Each row of a before or after table is a point. The points were changed in one or more steps. Then noise was added and the rows were shuffled. The steps act on how far a point lies along the listed directions, d1 being the first. Name the steps. A step turns or swaps two directions, mirrors them in a line or flattens them onto one, adds a multiple of one to another, or multiplies one. Angles are multiples of 10 degrees, from the lower direction toward the higher: turns from -170 to 170, lines from 10 to 170 but not 90. Use the fewest steps. Two steps may share a direction if one is a turn and the other turns, adds or multiplies; they go together, in the order done. Otherwise the lowest direction goes first.

Directions:
(1): [ 5.1 24.1]
(2): [-24.1   5.1]
Before, 8 rows:
[[ 5.6  2.1]
 [ 3.9 -2.7]
 [ 3.2  5.8]
 [-8.9  0.6]
 [-3.4  0.3]
 [-1.0 -4.7]
 [-4.2 -2.4]
 [ 3.8 -0.8]]
After (8 x 2):
[[-11.0  -6.9]
 [  9.8  -7.5]
 [ -3.0 -14.0]
 [  8.9  17.3]
 [-22.3   1.2]
 [ 14.7   7.1]
 [  9.2  -2.6]
 [ -8.4   0.6]]
Steps: multiply d1 by 3; multiply d2 by 2.5

Directions:
(1): [ 24.5   7.8 -22.5 -17.8  -6.0 -17.4]
(2): [ -9.4 -11.3   6.4 -36.6  13.4   6.4]
(3): [ 30.2 -11.6  22.8  -1.5  -9.7  12.6]
(4): [  6.2 -24.8 -25.6   8.6  10.7  18.1]
(5): [-13.4 -19.3  -4.3  -4.9 -34.6  -5.1]
(6): [ -2.3  22.6  -9.0  -7.7 -14.0  31.1]
Before (9 x 6):
[[ -1.4  -4.5  -2.1  -7.0   8.2   1.1]
 [  9.0  -2.2   1.4   4.1   3.4 -10.1]
 [  0.3  -2.2  -2.0   2.4  -7.0  -1.2]
 [  0.4  -1.8   7.5  -1.4   3.0   2.6]
 [  5.4   3.4  -2.5   3.8   0.1  -4.9]
 [  6.6  -3.3  -2.0  -5.3   1.6  -3.1]
 [  0.1  -0.7   7.1  -4.6  -2.7   4.0]
 [ -4.2   5.4   3.3  -2.3   0.0  -3.6]
 [  0.5  -3.2  -6.2  -5.9   4.4  -5.9]]
After, 9 rows:
[[ -3.1   5.5   1.6   8.8  -2.8  -1.2]
 [ -2.5  -0.9  -2.1   3.6   0.5   6.9]
 [  2.0   1.3  -5.7   6.0  -1.1  -4.6]
 [  5.6   0.0  -3.7  -4.1  -0.3  -4.0]
 [  7.3   3.8 -11.1  -1.7  -3.0  -0.9]
 [ -2.1  -5.0  -0.8   5.3   2.4   5.6]
 [  2.9   6.3   0.3   6.2  -4.6  -5.5]
 [  0.4  -0.9  -2.0  -3.4   1.0  -1.7]
 [  5.5  -2.7   4.5   0.9  -2.0   3.6]]
Steps: turn d1 and d6 by -140 degrees; turn d1 and d2 by 140 degrees; turn d3 and d4 by 120 degrees; multiply d5 by 0

Directions:
(1): [-15.2  35.7 -25.7  -4.7   5.3   0.4 -10.1  -2.7 -20.2]
(2): [ 13.6  23.4  11.6   7.5 -30.6  10.6  13.7 -23.7   3.0]
(3): [ -0.7   5.5   7.9   5.0  -4.3  33.0  10.6  35.6 -11.4]
(4): [-20.3 -16.8 -28.1   7.0 -32.8  -1.7   5.6   5.9   7.6]
(5): [ 35.5  -9.6 -14.9  10.6  -9.9   0.8 -24.6   3.6 -18.1]
Before (10 x 9):
[[ -4.6   2.4  -6.3   2.1  -7.4   2.3  -0.5   5.0  -3.1]
 [  7.6  -4.2   5.0  -2.2   7.6  -6.5   0.6  -3.8   0.7]
 [ -9.2   3.0  -4.2  -0.4   4.4  -8.0  -1.8  -0.8  -0.7]
 [ -8.1  -2.6  -6.2  -3.8   1.8  -4.8  -1.1  -3.2   0.2]
 [ -4.6   2.2  -2.0   2.4  -3.1  -2.4  -1.0  -3.9   2.3]
 [  1.1  -0.7  -8.5   1.0  -0.4  -2.5  -4.4  -1.3  -4.0]
 [ -2.9   6.5  -6.4   1.2  -3.1   3.0   0.0   7.2  -5.2]
 [  2.4  -9.8   0.4   0.7   4.3  -1.4   0.2  -1.6  -0.5]
 [  5.3 -12.0  -5.3  -2.0   6.9  -4.7  -8.6   7.5  -0.1]
 [  6.3  -3.1   6.1  -2.7   7.6  -5.1  -2.8  -0.3   1.4]]
After (10 x 9):
[[  6.4  -8.7   2.8   2.4   1.3   3.2   1.5   0.8  -1.9]
 [ -4.5  -3.8  -2.0  -1.7   2.1   4.9   0.5   8.0  -3.3]
 [ 10.7  -1.2   8.1  -0.5   5.2   1.3   2.8   2.1  -2.2]
 [ -5.9   3.4  -0.1   2.0  -1.7   3.8   0.8   3.5  -0.1]
 [ -6.3  -0.5  -8.2   1.3  -5.8  -3.4  -2.5   1.5  -1.1]
 [  2.6  -2.1  -5.9   1.7   0.9   2.4  -3.7   5.8  -5.8]
 [ 14.4 -15.5  -2.0   1.2   1.9  -0.8  -9.0   9.3  -1.1]
 [ -4.5   1.2 -10.2  -0.3  -0.9  -7.1  -3.5   0.2  -1.7]
 [ -5.9   0.0  -0.4   1.0   5.7  -0.1  -1.0   9.9  -3.3]
 [  9.6  -2.2   8.2  -1.2   4.6  -0.6  -1.6   2.5   0.2]]
Steps: add -0.5 times d2 to d5; turn d1 and d2 by -30 degrees; mirror d3 and d4 in the line at 80 degrees

Directions:
(1): [  0.4   2.9  17.9 -15.1 -33.3  35.4 -13.4 -20.9  18.2  -4.6 -16.7   7.4
   1.7  -4.8]
(2): [ 10.1  24.3  -1.5  35.7  -2.4  16.4  -0.4   9.9  18.5 -26.6  25.5   7.7
  -8.7   8.8]
(3): [ 24.7 -16.1   2.6  24.8  -8.8  -5.3  -8.5  15.1  16.1  23.6 -27.7  -7.2
  -4.2  26.5]
Before:
[[ -4.7   1.1   0.9   0.1  -5.2   2.8  -1.5   1.1  -0.4  -0.1   1.6   0.5
    0.3  -3.7]
 [ -2.0   4.8  -2.4   3.9   4.8  -5.8   4.6   1.8  -3.4  -2.8   7.3  -0.8
   -1.9   4.0]
 [ -1.5   6.6   0.9  -2.2  -1.1   6.5   0.3  -5.5  -4.4  -5.9   6.8   2.5
    2.2  -5.2]
 [ 11.5  -7.2   3.2  11.9  -2.0   0.2  -4.8   5.1   7.8   6.8 -10.3  -2.9
   -3.3  13.5]
 [ -3.2   3.4  -0.8  -1.7  -1.2   2.8   1.8  -0.1  -0.6  -6.7   4.7  -0.1
    1.2  -4.9]
 [ -2.7  -2.6  -1.2  -4.7   5.7  -5.7   1.6  -3.0 -10.4   1.4   1.8   0.9
    2.5  -3.1]
 [ -4.0  -1.3  -4.1  -4.3   5.2  -5.1   2.1  -0.8  -7.9   4.4   2.3  -1.9
    2.2  -4.4]
 [ -3.0   2.1   3.5  -5.3   0.9   4.9  -0.2  -5.5  -0.6  -2.2  -0.7   1.2
    3.5  -5.8]]
After:
[[ -3.5  -4.5  -1.2  -8.0   5.8  -7.1   1.5  -3.8 -12.2   3.5  -0.4   0.2
    3.3  -4.0]
 [  1.2   0.7  -3.7   6.7   3.1  -3.4   2.6   6.8  -0.7  -3.3   3.5  -2.2
   -0.3   0.6]
 [  1.9   1.3   9.5  -2.7 -12.5  17.6  -6.4  -9.3   9.2  -5.6  -5.2   3.2
   -1.0   0.8]
 [ -4.4   8.7  -0.6   1.3   2.0   0.1   4.0  -1.6  -1.9  -7.4   9.9   1.6
   -1.8   0.8]
 [ -5.5  -2.8  -3.6  -8.8   5.1  -5.2   2.1  -3.0  -9.4   5.7   0.5  -2.0
    2.8  -6.1]
 [  5.7   2.1  -3.3  10.7   5.9  -4.3   1.9   5.0  -4.1   0.9   4.8  -1.0
    0.1   4.2]
 [  2.5  -3.2   0.1   3.1   7.0  -5.4   0.7   2.9  -1.7   5.1  -3.5  -2.5
    2.2   1.2]
 [ -1.2  -1.1  -0.6   4.9  -2.2  -1.8  -0.8   5.4  -0.3   3.2   0.5  -1.3
   -0.7  -0.3]]
Steps: swap d1 and d3; multiply d2 by 1.6

Directions:
(1): [-11.5 -21.9  -0.8 -47.9  19.3   4.1 -15.8   6.9 -21.7  -6.4 -31.4  -3.3
   5.4  -4.9   0.6  -6.8 -28.3  -7.7   4.3  -3.2 -13.0  27.2  13.0  10.4]
(2): [  9.4  19.0  14.8  -0.5  13.8   7.0 -21.7   9.7  13.2 -12.0   5.6  32.4
 -16.9  -9.6  19.3  -8.2  16.8  -7.7 -23.7  26.4   1.2   5.8  33.7  28.6]
(3): [ 29.8 -11.2  -3.2   5.2  11.9  11.8   6.9  29.6 -19.6 -34.6   8.2   6.6
 -26.4  -8.1 -27.0 -10.8  -2.5  13.6 -16.8 -30.7   1.0  -7.5 -14.5   6.5]
Before (9 x 24):
[[  2.4  -4.7  -4.3   8.7  -3.2  -1.6   6.6   2.3  -4.5   0.6   1.8  -5.6
   -1.1   1.9 -10.2   0.1  -0.6   5.8   3.0 -10.4  -2.4  -3.5 -11.7  -7.3]
 [ -0.2   0.1   1.5   0.0  -2.4  -3.9   0.7   0.0   0.1   1.3   0.1  -0.5
    1.8   1.4   2.2   0.8   1.0   0.5   0.2   2.8   1.0   0.1   4.3   1.0]
 [ -0.9   4.4   1.9   1.8  -0.8  -0.8  -0.8  -1.1   4.3  -0.6   5.8   4.8
   -0.2  -3.5   5.4  -1.8   1.7   3.6  -3.7   5.7   3.5  -1.8   0.5   0.3]
 [ -0.1   1.6  -1.3  -4.8   4.4   3.4  -1.5   2.7  -1.9  -0.3  -0.7   3.7
   -0.8   0.0   1.1  -3.2   0.0  -3.2  -3.9   1.8  -0.5   4.5   6.4   5.7]
 [  2.3  -4.4  -3.3  -1.9   0.6  -0.7  -2.2   5.1  -2.6  -7.0  -0.7  -2.1
   -2.6  -0.6  -5.4  -3.7  -4.6   4.5  -4.3  -6.5  -1.6   1.4  -2.2  -0.6]
 [ -8.5  -2.9   2.9 -15.1   3.7  -0.9  -6.2  -4.7  -0.1   3.5  -9.5   1.4
    9.0  -1.9   3.3   1.5  -6.3  -7.9   1.8   7.2  -2.5   9.5  10.0   4.3]
 [  4.8  -1.8  -4.2   7.0   1.8  -1.5   3.6   1.9  -2.6  -6.1   3.3  -5.0
   -4.2  -1.5  -4.2  -3.7  -0.4   3.6   0.7  -5.0   0.6  -4.1  -7.6  -3.5]
 [  0.7  -2.3   1.0   2.4  -2.1  -1.3   2.2  -0.3   1.6   5.5   1.5  -4.4
    4.1   1.6  -0.4   3.8   0.6  -0.5   4.6  -1.0   2.9  -2.6  -2.8  -5.4]
 [-12.8  -4.3   0.1 -11.2   0.7  -1.8  -4.2  -8.0   1.8   9.1  -8.7  -2.1
    7.3   1.5   7.9   1.7  -8.0  -2.2   8.1   8.7  -1.7   9.9   7.1  -0.5]]
After, 9 rows:
[[ -1.4   0.3  -4.6   9.1  -3.6  -4.4   5.2  -4.5   2.5   2.9   3.3  -8.4
    2.8   1.3  -0.5  -0.4   0.6   1.6   6.1  -0.5   0.8  -4.4  -8.4  -8.8]
 [  1.0  -0.9   1.7  -4.1   2.4   0.7  -1.7   3.0  -1.4  -5.6   2.5   4.5
   -2.2  -4.6   1.6  -3.4  -2.7   3.9  -4.9   1.2   1.3   1.0  -0.5   2.1]
 [ -3.4   5.3  -3.1  19.6 -11.6  -7.2   9.0  -8.5   7.8  13.8   7.3  -6.7
    5.5   5.6  -1.9   5.4   8.4   3.8   7.6   0.8   0.7  -8.5  -9.4 -11.9]
 [ -2.1  -5.4  -4.7  -2.8  -2.7  -3.9  -0.5   0.1  -2.7  -0.6  -3.4  -7.2
    4.2   2.7  -4.1  -1.5  -7.1   3.2   1.1  -5.0  -2.5   2.9  -4.0  -4.7]
 [  1.5  -0.5   2.3   0.5  -1.1  -3.0   0.7   2.3  -1.6  -0.8   0.4   1.0
   -0.5   0.4   1.2   0.1   1.8   1.0  -2.1   1.6   0.6  -0.5   4.6   2.6]
 [ -1.2  -2.0   5.0 -13.5   8.6   2.5  -7.7   3.2  -1.9  -5.4  -6.8   8.0
    1.1  -5.2   0.5  -2.1  -5.4  -6.4  -5.6   5.4  -1.5  10.1  12.1   9.1]
 [ -0.6  -5.2  -3.4 -11.6   7.0   3.7  -1.7   6.4  -8.7  -4.5  -5.4   1.2
   -0.8  -0.5  -3.2  -5.7  -7.6  -2.2  -2.1  -4.9  -3.0   7.7   3.9   5.4]
 [ -2.9   4.1   4.3  -1.2   2.8   1.0  -6.0  -1.8   6.7   0.8   0.6   9.6
   -3.1  -1.6   8.9  -0.9   1.2  -1.0  -2.6  12.3   1.5   5.3  12.7   6.8]
 [  1.2   4.6   3.3  11.0  -4.0  -1.5   3.0  -2.4   8.8   6.6   7.1   0.2
    3.5   2.1   3.3   4.2   7.3  -0.5   2.1   5.5   5.7  -6.0   0.2  -4.6]]
Steps: turn d2 and d3 by 70 degrees; add 1.5 times d3 to d1
